Each row of a before or after table is a point. The points were changed in one or more steps. Then noise was added and the rows were shuffled. The steps act on how far a point lies along the listed directions, d1 being the first. Write out the steps. A step turns or swaps two directions, mirrors them in a line or flattens them onto one, adds a multiple of one to another, or multiplies one. Angles are multiples of 10 degrees, from the lower direction toward the higher: turns from -170 to 170, lines from 10 to 170 but not 90. Use the fewest steps. Two steps may share a direction if one is a turn and the other turns, adds or multiplies; they go together, in the order done. Otherwise the lowest direction goes first.

Directions:
(1): [-6.4  3.3  2.2]
(2): [-0.1  4.1 -6.3]
(3): [4.0 5.4 3.4]
Before, 12 rows:
[[ -4.9  -1.5  -6.8]
 [ -6.2   0.6  -1.2]
 [-10.5  -6.4  -6.7]
 [  2.0   4.7   1.8]
 [  0.2   7.6  -2.1]
 [ -0.9  -5.8  -0.2]
 [  1.7  -0.7  -5.7]
 [ -2.5   0.2   3.4]
 [  2.3  -1.9  -0.1]
 [ -4.8   6.8   2.2]
 [ -2.2   1.6  -0.4]
 [  1.7  -2.7  -5.4]]
After (12 x 3):
[[ -6.9   7.9   2.9]
 [  3.1  -2.3  -0.5]
 [ -0.7   7.7  -2.0]
 [-11.4  -5.8  -6.5]
 [ -0.5  -6.2  -0.4]
 [  2.7  -3.4  -5.7]
 [  1.6   4.6   1.5]
 [  2.5  -1.3  -6.4]
 [ -2.8   1.9  -0.2]
 [ -7.6   1.1  -1.0]
 [ -3.2   0.4   3.9]
 [ -5.2  -1.1  -6.8]]
Steps: multiply d1 by 1.3

Directions:
(1): [ 5.3  5.0 -0.3 -5.7 -4.0  3.2]
(2): [-0.7  3.1 -9.6  0.9  3.1  0.7]
(3): [-8.0  5.4  2.6 -1.7  0.7  3.0]
(4): [ 0.9  4.2  0.4  8.3 -5.1  0.4]
(5): [-2.7 -5.6 -2.7 -0.1 -5.0  6.4]
Before, 9 rows:
[[ 0.9 -2.5 -0.6  4.1  0.7 -1.0]
 [-6.6  3.5  0.6  1.3  4.1 -0.3]
 [-5.7 -1.3  2.3 -2.1  5.5 -1.2]
 [ 4.1  3.8  1.3  1.8 -4.1  0.6]
 [ 1.9  4.6 -1.2  3.8  0.2 -2.8]
 [ 2.2  9.7  2.6 -8.2  2.5 -1.1]
 [ 0.5  3.3 -2.0 -5.8  0.0  2.0]
 [ 4.9  1.2 -1.4  4.0  1.5 -4.6]
 [ 2.3  1.2 -0.4  3.1 -0.7  0.5]]
After (9 x 6):
[[  5.6   3.3   1.1   2.9  -5.2   0.1]
 [ -3.6  13.2   4.0 -10.9   4.2   0.6]
 [ -1.8   5.2  -2.4  -7.1   0.8   2.6]
 [ 11.2  -1.7  -3.9   6.3   0.8  -6.7]
 [  4.6  -4.4  -1.7   4.8   0.2  -2.1]
 [-11.3   1.3   3.5  -3.9   6.5   0.8]
 [  2.6   4.9  -1.9   5.7  -0.3  -2.8]
 [  4.3   0.6  -1.1   4.0  -1.5   0.1]
 [-15.1   8.8   2.2  -0.1   5.5   2.7]]
Steps: multiply d2 by 1.3; multiply d3 by 2.5; multiply d4 by 1.3

Directions:
(1): [ 0.9  7.9  2.1 -0.6 -4.5 -0.7 -3.5  7.1]
(2): [-2.7 -4.7 -2.7 -2.3 -1.0 -4.5  5.2  7.7]
(3): [ 7.4 -2.7  4.1  7.7  0.3 -1.1  2.2  2.6]
(4): [ 3.1 -3.2 -7.5  1.6 -1.8 -2.8 -7.7  0.3]
(5): [ 3.3 -5.4  2.6 -5.6 -1.3  7.4 -2.5  3.0]
Before (8 x 8):
[[  4.1  -7.3  -4.8   3.8   2.1  -2.3   2.5   5.8]
 [  3.6 -13.6   0.1  -0.7   2.0   2.2   3.5   1.6]
 [ -3.4   3.7   0.2  -1.8   0.8   1.2  -1.5  -2.1]
 [ -0.6   9.0   4.7  -2.5   0.3  -3.1  -1.5  -0.1]
 [  6.2  -3.1   8.3  -5.5   1.5   9.5  10.4   3.2]
 [ -2.6   4.4   0.6  -1.8   0.6   0.1   4.8  -2.1]
 [ -4.2   3.8   4.2  -6.4  -3.8   1.3  -1.0   4.0]
 [  8.8  -8.0  -1.2   0.9  -2.9   2.3  -2.7   3.1]]
After (8 x 8):
[[ -4.6   4.1   2.5  -5.4  -3.7  -0.8  -0.8   3.9]
 [  1.6 -11.5  -1.4   1.8   2.5  -2.2   5.9   1.4]
 [ -1.5   4.0   0.1  -1.9   0.2   0.9   3.0  -2.4]
 [  0.6   7.7   4.7  -3.7  -0.1  -1.2  -3.4   0.2]
 [  6.7  -6.8  -1.2   2.1  -2.5  -0.6   0.5   3.6]
 [  4.8  -3.1   4.1  -3.1   1.3   4.0  10.7   4.4]
 [ -2.8   2.8   0.4  -2.6   0.5   2.3  -2.2  -1.7]
 [  2.8  -4.8  -4.6   5.6   2.9  -4.2   4.0   4.4]]
Steps: multiply d5 by 0.7; turn d2 and d5 by -30 degrees; multiply d4 by 0.7

Directions:
(1): [ 2.0 -5.5  5.2 -4.9  7.6 -0.5  2.2  1.9 -1.7 -7.2  1.0]
(2): [-1.4  5.4 -1.4 -6.1 -1.4  1.6  8.0  4.9 -6.2  2.2 -0.8]
(3): [10.4  5.0 -3.3  0.5  2.0  3.6 -3.0 -2.0 -3.9 -1.8  3.7]
(4): [ 0.5 -2.5 -3.1 -0.7  7.0  7.1  3.8 -3.8  3.9  5.8 -3.7]
(5): [  0.4   2.7   1.9  -3.4  -3.9   3.9  -2.3  -3.4   0.7  -5.9 -10.1]
(6): [ 1.5  1.3 -7.0 -6.7 -0.7 -6.0  2.2 -2.4  7.2 -2.7  1.7]
Before:
[[ -6.3  -6.5   3.1  -1.5   5.1   6.7   3.9  -3.0   2.0   2.8  -9.7]
 [ -0.9  -5.4   3.2   1.3   6.2   9.7   1.8  -3.0   4.3  -1.4  -9.4]
 [ -6.5   6.2   1.7   2.8  -8.3  -4.8   3.0   8.5  -5.9  -0.5  -2.4]
 [ -2.5 -10.7   8.3   3.0   9.0   3.9   3.5   0.1   0.6  -0.8  -7.9]
 [ -7.2  -1.2   1.1   3.9  -0.1   0.8   0.3   1.6   2.0   5.9  -0.8]
 [  0.4  -2.6  -2.7   0.6  -1.4  -0.8   2.3  -0.2   2.4   4.9  -0.3]
 [ -0.1   0.9   0.9  -1.5  -5.2  -4.7   1.8   2.6  -5.5  -1.0   2.9]
 [ -6.2  -1.7   0.8  -0.1  -5.3  -5.9   0.7   2.1   3.1  -1.2  -3.4]
 [ -4.9   2.1   0.0  -5.5  -0.7  -5.1   6.9   6.5  -4.2  -0.1   2.0]]
After:
[[  8.5   5.0   1.7   4.3  -1.4   7.6  -5.7  -0.3  -5.5  -6.1  -2.4]
 [ -4.9  -3.1   0.7  -2.9  -1.8  -3.6   5.7   2.1  -0.7   2.6  -0.6]
 [  4.9  -1.3  -3.0  -0.6  -2.1  -2.8   0.0  -0.1   0.5   0.6   2.4]
 [  0.1   5.7  -1.4   2.7  -4.3  -2.9  -3.4   2.5  -1.6   1.4   4.6]
 [ -3.8   0.5   0.8  -5.6   1.8  -5.5   7.1   6.2  -3.9  -2.6   2.7]
 [  6.9   1.9   7.1   8.3  -1.2   3.3  -5.0   3.0 -11.5  -4.0  -0.5]
 [ -9.1   4.4  -1.3  -1.3  -7.0  -6.5   6.9   7.0  -0.8   0.4  -3.9]
 [ -2.0   0.3   1.0  -0.1  -5.9  -7.5  -2.0   3.0   0.8  -5.3  -0.7]
 [  7.2   6.3   1.2   1.0  -4.1   2.3  -6.0  -0.4 -10.1  -5.7   0.2]]
Steps: turn d2 and d6 by 20 degrees; turn d1 and d6 by -40 degrees; swap d3 and d4

Directions:
(1): [-1.9 -6.2  3.0 -1.2 -6.5 -0.9  3.6 -0.9 -9.3  4.6 -1.5  2.6]
(2): [-5.3 -2.3  2.4 -5.3  4.1  1.0 -7.7  0.9  1.1  3.7 -8.1 -0.5]
Before (9 x 12):
[[ -1.3  -0.2   1.5  -0.8  -2.6  -3.1   0.6  -2.5  -0.7  -0.1  -1.9   2.7]
 [  1.5   0.5   0.5   2.9   2.0   0.4  -1.5   0.9   1.4   0.5  -4.3  -3.0]
 [  1.8   0.5  -4.1   4.9  -0.1   0.4   6.4  -0.1  -3.2  -1.6   5.5  -1.7]
 [ -4.9   3.2  -1.4  -6.8  10.8   4.9 -13.2   2.7  13.7  -0.9 -11.2  -2.0]
 [  1.0  -4.4   1.6   2.0  -3.2  -1.4   6.7  -2.8  -6.4   1.1   2.7   2.4]
 [ -3.4  -0.6  -1.1  -2.2  -1.4   0.2  -1.8   0.6  -2.0  -0.9  -2.7   3.0]
 [ -4.2   2.8  -2.0  -5.4   9.0   2.9 -10.5   0.6   7.3   1.0  -8.1  -2.6]
 [ -7.2   4.9   2.4  -8.7   6.7   1.7 -13.9  -0.5   6.5   4.7 -12.8  -1.8]
 [  0.8  -0.9   2.7  -0.8  -2.9   0.5   1.4  -0.1  -0.6  -0.4   2.7   0.2]]
After (9 x 12):
[[  2.3   0.7   0.1   2.8   2.1   0.9  -1.5   1.6   1.4   0.1  -4.5  -2.6]
 [  0.3  -1.1   3.9  -1.2  -2.7   0.9   1.5  -0.4   0.0  -0.6   2.1   1.1]
 [ -4.4   4.4  -2.4  -4.9  11.6   5.0 -12.9   2.8  15.3  -3.6  -8.5  -2.7]
 [  0.8  -3.8   1.6   2.7  -3.2  -2.3   7.2  -2.9  -6.3   1.3   2.8   3.1]
 [  0.4   0.9   0.6  -0.2  -2.3  -3.1   0.8  -2.7   0.9  -1.4  -0.5   2.0]
 [ -1.6   1.2  -1.6  -0.8  -0.8  -0.6  -0.7   0.2  -1.6  -2.6  -0.2   2.7]
 [ -0.9  -2.1  -2.2   3.1  -0.8   0.2   5.5  -0.5  -6.3   1.7   2.7  -2.2]
 [ -1.8   4.9  -2.7  -3.9   9.7   2.7  -9.9   1.6  10.2  -0.7  -5.8  -3.4]
 [ -2.8   9.1  -0.2  -5.5   7.9   2.5 -11.0  -1.3  10.9  -0.3  -7.2  -2.6]]
Steps: flatten d1 and d2 onto the line at 140 degrees
